Each row of a before or after table is a point. The points were changed in one or more steps. Then noise was added and the rows were shuffled. The steps act on columns, c1 being the first. Write out the steps. A step turns or swaps two columns, mirrors them in a line or flattens them onto one, adds a multiple of one to another, or multiplies or shifts one. Angles are multiples of 10 degrees, from the lower column toward the higher: turns from -170 to 170, lines from 10 to 170 but not 90. Use the fewest steps. Two steps may share a column if one is a turn and the other turns, adds or multiplies; they go together, in the order done. Otherwise the lowest column goes first.
(in the rows, 128 means zero)

Before (8 x 2)
[[108 127]
 [ 76  92]
 [135 102]
 [203 116]
 [111 130]
 [127 125]
 [ 83 128]
 [207 163]]
After (8 x 2)
[[107 145]
 [205  42]
 [ 80 144]
 [109 143]
 [128 126]
 [209  86]
 [ 87 171]
 [132  96]]
Steps: add -1 times c1 to c2

Before (9 x 6)
[[135  82  78 191  84 185]
 [ 93 111 148 108 160  60]
 [126 209 115  74  83 104]
 [115 125 188 190 124 151]
 [ 71 204 105  82  99 187]
 [139 112 153 133 123  98]
 [174 158  94 101 115  84]
 [168 139  89 188 168 166]
 [ 55 193  78 166 121 137]]
After (9 x 6)
[[142 113 150 133 130 103]
 [170 136  91 188 137 164]
 [115 128 185 190 123 153]
 [ 70 206 106  86 118 184]
 [ 99 115 147 108 123  61]
 [120 210 111  78 126 106]
 [127  82  77 190 135 184]
 [171 157  92 104 134  84]
 [ 54 197  79 170 113 137]]
Steps: flatten c1 and c5 onto the line at 10 degrees

Before (10 x 11)
[[134 153 171 167  85  79  63 143 158 194 129]
 [104  87  91 178 182 139 177 181 141 118  98]
 [124 112 134 110 122 157 164 124 120  78  54]
 [114 119 155  73 100 186 127  90 181 147 132]
 [ 73 122 121 119 148 140  89 190 154 123 109]
 [152 135 101  70 210 143 166 153  91 176  87]
 [190 102  90 134 172 135  65 186  64 176  91]
 [207 140 136 101  93  72  49 194 152 184 169]
 [104 192 138 156 206 128  97  77 175 134 156]
 [135 195 143  68  80 205 183  81 120 140 140]]
After (10 x 11)
[[189 192  87 135 187 125  65 168 104 171  92]
 [ 72 112 117 116 187 119  86 152 150 122 102]
 [208  89 136  98 195 177  46  92 120 186 168]
 [105 146  93 182 184 133 178 185 175 117  99]
 [132 113 144  70  84  35 184  77  91 138 140]
 [136  80 170 166 142 169  65  82 118 192 130]
 [118 152 131 115 128 106 160 124 144  75  52]
 [116 104 153  66  93  79 127 101 185 149 137]
 [102  59 141 159  74 106  95 211 115 129 161]
 [148 159 105  71 151 110 158 205 105 173  86]]
Steps: turn c2 and c6 by -160 degrees; turn c2 and c9 by 50 degrees; swap c5 and c8

Before (8 x 18)
[[110 180  69  88 121  80  56  75 172  82  71 184 178 162 192 149 155 172]
 [130 101  88 175  99 130 152  61  80 105 102 135 157 150 114 158 144  31]
 [139 116 153 110 127 104  98 106  84 113 150 117 137 166 119 150 147  72]
 [109  51 110 178 197 115 154 192  80 143 179  76 120 160  77  21  66  94]
 [125 133 149 134  89 118 142 138  69  81 152 131 167 136  70  93 106  62]
 [ 97 111 103  69 217  92 200 120 190 203 151 134  94  95 130  85 103 169]
 [148 168  63  72 106 107  92  80 157  83  88 219 132 208 176 150 132 116]
 [180 114 109 152 104 128 150  94  97 101 138  79 143 132 122 156  76  80]]
After (8 x 18)
[[179 112 123 154 135 128 151  96  97 100 136  81 143 107 147 157  77  81]
 [ 97 110 113  65 112  91 201 121 189 203 150 135  93 221 148  84 102 170]
 [125 133 190 135 142 117 143 139  67  80 151 131 167  90 139  92 107  59]
 [112  49 162 178  64 117 155 192  80 142 179  77 119 170 172  22  64  93]
 [148 168  55  71  69 105  94  80 157  85  87 219 128  70 159 150 132 116]
 [140 117 149 111 100 103  98 103  85 111 151 117 137 106 112 150 147  74]
 [130 100 116 174 124 130 150  62  81 105 100 133 158  92 170 159 145  32]
 [108 179  42  88 104  80  56  73 168  80  69 181 177 105 146 150 155 172]]
Steps: mirror c3 and c15 in the line at 150 degrees; turn c5 and c14 by 120 degrees

Before (12 x 32)
[[ 71 166 131  97  66 215 149 187 153  95 127  96  93 146 178  83  81  56
  177 142 165 147  94  60 188  82  96 177 112 149 146 102]
 [162  89  83 138  76 129 119 201 163 149 105 202 172 141 186 123 129 109
  101 182 126 167  90  89 146 123 108 151 169  95 108 100]
 [111 155 145  79 142 132 243  85 189  84 164  97 146  95 140  94 195 151
  147 109 140  79  93  86  86 153  91 189 151 157  92 216]
 [191  53 113 210  81 132 156 210  61 111  96 100 144 112 189  88 117 143
  185 127  97  95 117 168 139  77 176  58 122  55 150  80]
 [ 85  52 130 193 166 116 120 168 180  57  93 126 176 173  78 138 123 162
  188  84 155 184 111 137  83 105 184  82  59  97  95  99]
 [144 100 143 103 165 103 143 184  85 108 178 142 118 163 103  82 113 156
   85 153 152 117  69 147 117  97 103 170 134  61 101 156]
 [169 145  95 166 147 186 119 134 115 154 139 176 165  57 122 133  61 146
  127 122  62  85 136  86 120 170 106 170  82 142 159 109]
 [ 76  90 151 204 142 226 172 128  87  37 109 185  98 104 139  73 170 178
  128 192 152 168 175  84 202 103 143  95 169  94 169 119]
 [ 71  82 193 167 113 206 176  92 122  91  93 182 152 132  97 100  88 122
   72 148  48 197  92 134 167 157 134  54 117 163  90  83]
 [149 169 135 118  72  96 229 105  64  75 205  93  95 120 116  91 138 143
  114  92 169 143 156 160 102 164 153 109 141  63 162 113]
 [106 117 156  93 177 153 142 171  66 139 168 216 132 171 143 189  86  78
  102  87 170 197 188 105 164  80 105 147 124 145 159 145]
 [ 82 168 175 212 130 190 135  82 178 141 210 223 120  61 115 166  87  52
  190  94 111 195 127 147 147  62 140  90 105 153 161 142]]
After (12 x 32)
[[ 93 164 173 218 131 191 137  76 183 163 189 228 122  64 113 167 101  51
  186  95 108 184 124 143 161  63 136  88 112 148 165 143]
 [154  93  83 136 125 127 116 139 164 146 114 203 171 138 186 128 134 111
   53 179 121 167  88  88 148 117 106 151 172  91 106  99]
 [ 91 160 128 100 121 214 151  66 152 128 117 102  94 145 175  81 118  58
   74 144 163 128  96  60 199  87 103 178 114 153 141  97]
 [ 96 100 157 201 131 230 174 132  83 120 183 185  96 107 138  71 203 175
  125 195 146 119 173  86 172 106 142  95 169 100 166 112]
 [165 150  93 163 130 176 114 132 122 117  78 172 165  60 119 137  65 143
  123 118  59 105 134  84 152 173 103 167  81 143 162 110]
 [143 162 138 115 123  93 225 147  59 120 202  92  95 119 118  90 126 138
  147  88 173 116 161 158  95 166 151 108 141  62 159 110]
 [122 155 140  78 131 128 239 120 189  95 203 101 143  89 140  94 164 149
  179 109 137  72  93  81  57 155  91 194 154 157  91 214]
 [175  53 114 208 128 130 160  60  61 109  92 104 145 111 192  87 121 142
   55 131  98  97 114 169 151  83 172  53 122  57 153  79]
 [110 112 159  92 130 157 141 150  70 163 150 214 136 170 143 192 110  77
   80  90 174 184 188 107 185  83 104 141 121 147 166 144]
 [141  99 140  99 125  99 142 158  86 117 159 142 117 166 103  84 111 161
   69 155 151 108  74 146 123  99 103 168 135  63 104 159]
 [101  52 119 188 128 110 118  62 181 136  66 128 175 171  80 137 102 164
   92  91 154 139 113 139  92 114 184  77  64  98  96  97]
 [ 92  87 196 168 130 209 176 193 122 146  82 191 155 134  97  98 114 121
  150 147  49 166  91 134 186 156 129  55 118 160  92  86]]
Steps: multiply c1 by 0.7; multiply c5 by 0; mirror c8 and c19 in the line at 130 degrees; flatten c10 and c22 onto the line at 60 degrees; turn c17 and c25 by -30 degrees; add 1 times c17 to c11
